Rows are points. A path goes straight from each point to the next, and from the last back to the first. The post is the endless flat space through its rows: a point in 2 columns, a line in 3, a plane in 4, and so on, so that a path can go around it. How many times does the path go around the post? Going back the other way cancels.

Post:
[[-12  -9   1]
 [  2  32   1]]
Path, 21 rows:
[[  8  21  18]
 [-10 -22  -3]
 [ -6   7  -6]
 [-13  13  -6]
 [ -2  60  11]
 [  0  59 -10]
 [-12 -23  -9]
 [ 15  37   5]
 [  5  34  18]
 [  2  48  23]
 [  3  -4  19]
 [  3  15   3]
 [-13 -21  14]
 [-12  15   1]
 [-24 -13 -22]
 [ 12  37  -8]
 [  2  15   4]
 [ -2 -12   0]
 [  6  48 -16]
 [-11  16  -7]
 [ -9  16   5]]
Times around: 0

Post, 5 rows:
[[ -1  -5   5   1   1  -3]
 [ 12   5 -43  -3   6  -8]
 [ -7  27  15  21 -19  46]
 [ 10  15  -1  -6 -15  -1]
 [ 23  -3  45  -6  22 -27]]
Path:
[[-16  16 -16  -2 -26  30]
 [  8  34  29 -16 -12 -34]
 [  3 -12  36   6  -5 -19]
 [ 22   0  -5  13 -11  11]
 [ 39  25  -1   5 -20  -6]
 [ -2 -29  12   9 -13   8]
 [-25 -39   6  37  26   9]
 [ 19   2  49  -6  16 -36]
 [-11   8 -23  -1   8  14]
 [ 29  29  38 -32 -14   1]
 [  7   2  22  26 -18  54]
 [ 23  22  53  16 -19 -11]
 [ 24 -21   2   9  34 -24]
 [  8   9  28 -12 -33  15]
 [ -2   5  26   2  18  13]
 [-17 -13   4 -24   4 -27]
 [-21  -1 -51  14   2  60]
 [ 11  -5   9   1  -3   6]
 [ 19   4 -15   9 -22  17]
 [  9 -12  15  14   9   0]
 [ 19  -5 -11  20  36 -19]
 [-26  -9 -12 -21 -37 -24]
 [ 20   7 -28 -48  -1 -38]
 [ 16 -26 -49  -6   6   5]
 [ 18  20  33 -33 -51 -10]]
Times around: 1

Post, 8 rows:
[[ -6  21  -2  -2  -2  19   9  -7   7]
 [-27  -9  12  16  -1 -15   9   8   3]
 [-35 -24  21  12  -1 -22   3  -9   0]
 [  9  -5  19  -8  38 -34  37   2  38]
 [  5  35  -5   3  -6   2 -21   9   4]
 [-11 -11  -2  11  17  13  -8 -12   6]
 [ 19  14  -8   6 -26  17  -9   5  -7]
 [  2  19 -12  14 -15   4  -8 -14  14]]
Path:
[[-18  31 -22   5  14   4  -9   0  -1]
 [ 17 -11   8   2  42 -21  15  -5   8]
 [-26  34 -11  10 -19  52 -36 -21 -17]
 [  1  -6  -9  28 -24  19   0   7  14]
 [ -2  21  -3  -3  17  -8 -18  25  21]
 [-12  16   6  -5 -37  -9  -2   9 -16]
 [ -4  11 -13  -1 -19 -20  17 -27  16]
 [-27  14  10  14  13 -24 -19   6   1]
 [ 18  11   5  11 -14   2   3 -33  11]
 [  9 -18 -10   1   7  60 -45 -25  -3]
 [-22  -1  -9  17 -17  -1 -12  -4  11]
 [-18   5  -2   8 -27 -21  -6   7  -8]
 [-19  36   1   1  22  -4  16 -12  13]
 [ 22   1  34 -17   5 -18  19  -9   3]
 [ -4 -18  13  23  -7  28  -1  21 -10]
 [ -4 -44  -6  26 -12   0 -23 -12  19]
 [ 47  10 -23   1 -23  -8 -26  34   9]
 [-32  -3 -20  13 -21  17 -16 -14   7]
 [ 20  28  -5  -2  -3 -25 -26  18  -7]
 [  0   7   5   0   3  -3  -4 -13  -1]
 [ -2   4  25  14   9 -39  35  25  23]
 [ 14   5  18   4  41 -26  35  -2  35]
 [-24  10  12   3  41  36   5  -7  23]
 [ 21  -2  -4 -10   0  16  17 -20  25]
 [ 34  32 -13  10   2 -22 -16  55  10]
 [-15   7   4  10 -12 -21  39 -23  14]
 [ 10  -1   9  -8  17  12   2 -41   8]
 [-50   7  19  28 -16 -17   3   3   8]
 [-29   4   2   6 -14  24  28 -34  25]
 [ 21 -18  -9   9  14 -10 -17   4  18]]
Times around: 5

Post (10 x 11):
[[ -1   1   4  -4   1 -29  -5  -1  -7   2  14]
 [ -8 -17   7 -13  -3 -15   6  14   1 -16   3]
 [ 17  -2  18   3   1 -22  -2  -4   0   2  -8]
 [-12   0  -9   3  13 -31  12   2  15 -12 -10]
 [ -1 -18  16  13  27 -19  12  -2 -10  -9  16]
 [ -8   6  20  14  -5 -21   2  23 -14 -20  27]
 [ 18  -8  11 -25  -4  12  16 -17   2 -12   7]
 [-15  21  -3  -5  28 -10   2  20   6  29   9]
 [ 16  12  -3   6  -7 -16   2  18 -19  -3   1]
 [-22   9  -3  17  12 -15   8   0 -13   0  -9]]
Path, 23 rows:
[[  8  10  13 -10 -11 -14  10   8 -13 -37  25]
 [ 14  13  17  -3   6 -14  14   6 -13   4  32]
 [  6 -11   5   5  14  -7   2  22  -1   3  36]
 [  4   8  26   4   8 -12   4  -7  24 -10  -6]
 [-14   4  41   1  31   1  13   4  -7  -7  10]
 [-18 -12   4   0  24  -8  14  13 -16   5   0]
 [  0  -4   6  21  21 -43  22  -5  10 -31  60]
 [ 18   7  11 -11   0   4 -11   2  -8   2  26]
 [  6 -12  26   1  15 -26 -15  21 -12  -1   4]
 [  2   6   7  10  16   6  16  20 -34  15 -20]
 [ 30   2   0   3   8 -27  12   5 -17  19  29]
 [ -3   6  11   9  -4 -26   8  14 -15  -9  -9]
 [ 14 -10  42 -22  14  26   3   6 -21  -8  30]
 [  1  14  -6 -25  -2 -32  -2 -15   5 -13  20]
 [-20  18 -19   5   8 -10  21  13  -5   5 -14]
 [ -1 -14  -1   9   5  -4  18  20  -6   3  -4]
 [-38 -23   4  27  12   2   6   6 -15 -24 -18]
 [-27  36 -35 -24   7  -8   4  18   6  -2 -18]
 [-22  -5  -2 -11  25   0   7 -12  -1  -3 -12]
 [ 28  13   3   3   5 -37   6  34 -33  -8  10]
 [ 27   9  25  -2   2 -21   4  36  16   8  -1]
 [ 21   2  26   9   7 -16  -9 -46  21  21 -23]
 [  7   8   8  -6  -2 -12   2 -19   7  -8  -1]]
Times around: 4

Post:
[[ 15  16  29  20   8 -14 -23  15  -4  25   5  41  13 -14]
 [  3   2  31   3  10   6 -28   5   1  23 -14  30   6 -13]
 [  4 -36  -7 -14  -8  -1   4   9   9   1  10 -14  14   7]
 [  8 -16 -13  -6   1 -14 -26  -4  -7 -19   6   8  19   5]
 [ 26 -12  -6  -8   1   4 -17   0 -15  -1   9   7  -7  -6]
 [ 10 -14 -17  15   0   5 -19   8   7  -8  -9   4   9  -6]
 [ 15 -34  -4  -9  16   0  10   3  10 -14   3 -31  10   0]
 [ 18  -6   6  11   0  -1 -31 -15  -3  10  10  16  24  -2]
 [-33 -18  -8   5   6  -5  34   7  -1   5   2  21  -8   7]
 [-16 -26   0   8 -29  19  30   8 -15 -14   0  -8  -6   0]
 [-11  -9 -25 -18   1   5  47   9   2  -1  -4 -17   4 -23]
 [-14  -7 -17  -4   4  21  39   5   2  -2   2 -15   5  22]
 [-24  -5 -14  -8 -17   0  24  -2  13   6  -4 -17 -16   7]]
Path (27 x 14):
[[ 27 -23  17  -2  14   4  14  21 -23  -4  17  -5   8 -25]
 [ -3   1  -6   5   7   8 -17   2   3 -20  -8   1  11  16]
 [ 23  10 -10  10  -4  23  -9   7   8  -6  -2  -3  19  10]
 [ 14   5   3   5   0  -2  22  13 -11  19   3  13  -6 -14]
 [ -4   5  -6  -4  20  -8   2 -13 -15  20   8   9  -7  11]
 [ 22 -39   4 -14  -6   6  -5  20 -33 -17  13   9   2 -34]
 [ 21  -4  23   7  19  10   2  17 -16  -4  21 -12  28  18]
 [  7 -46  11 -18  19 -30   1   2  -6  11  16   2  12  20]
 [ 15 -23  -8 -10  24  -1 -10   7  29  25 -15  19  24  -9]
 [ 18 -36   5   0   9  27  -4 -19  12 -30  13 -25  21  39]
 [ -8 -11 -29 -28   8  -7  15  13   7  -7   8  -4  -1 -25]
 [ 14   2   6 -16  16   5  -7 -16  35  30   7 -20  24   1]
 [ -1 -58  -7 -42  -7 -26   9   7   4 -24  -5  -5  29 -35]
 [  8 -21 -21 -32 -13 -17  31  20  19  11   9  -5  15 -13]
 [ 13 -39 -17 -12  19  29   9   2  -4 -21   2  -8  21 -20]
 [  7  -6 -15  45   2  -5 -25   0  -7  -5   6  12   2 -34]
 [  7 -25  12   0  -2 -18   9   6 -25 -10  17  -7  60   8]
 [-19 -18  -6  15  -8  15  49  11  -9   1 -11   7  -2   2]
 [ -3 -22  -5  -8  -3  17  35   5  -1   2   8  -1  14   2]
 [ -1 -42  14  22  -2   3   6  22  30 -11   6  -3  19   2]
 [-11 -51  15  10 -16  -9  17   1  15 -11 -13  -1   6 -11]
 [ 17 -24 -32  -6 -33  11  -4 -14   9   5  22 -34  32  26]
 [-56 -34 -21 -14 -34  -5  -1 -27   0   4  -7   6 -18   9]
 [ -5 -35   9  19  -6  40  27   2 -12 -13   3  -7  24 -20]
 [ -6  19 -44 -21  10   7   1 -21  32  14   1  -1  23   8]
 [-28 -37  11 -14  -1  -9  22  -3  10  -9  -2  -7  -5  37]
 [ 13  -5  -5  -4  -4  -6 -19 -19  -8   6  -2  -7  17   5]]
Times around: 1
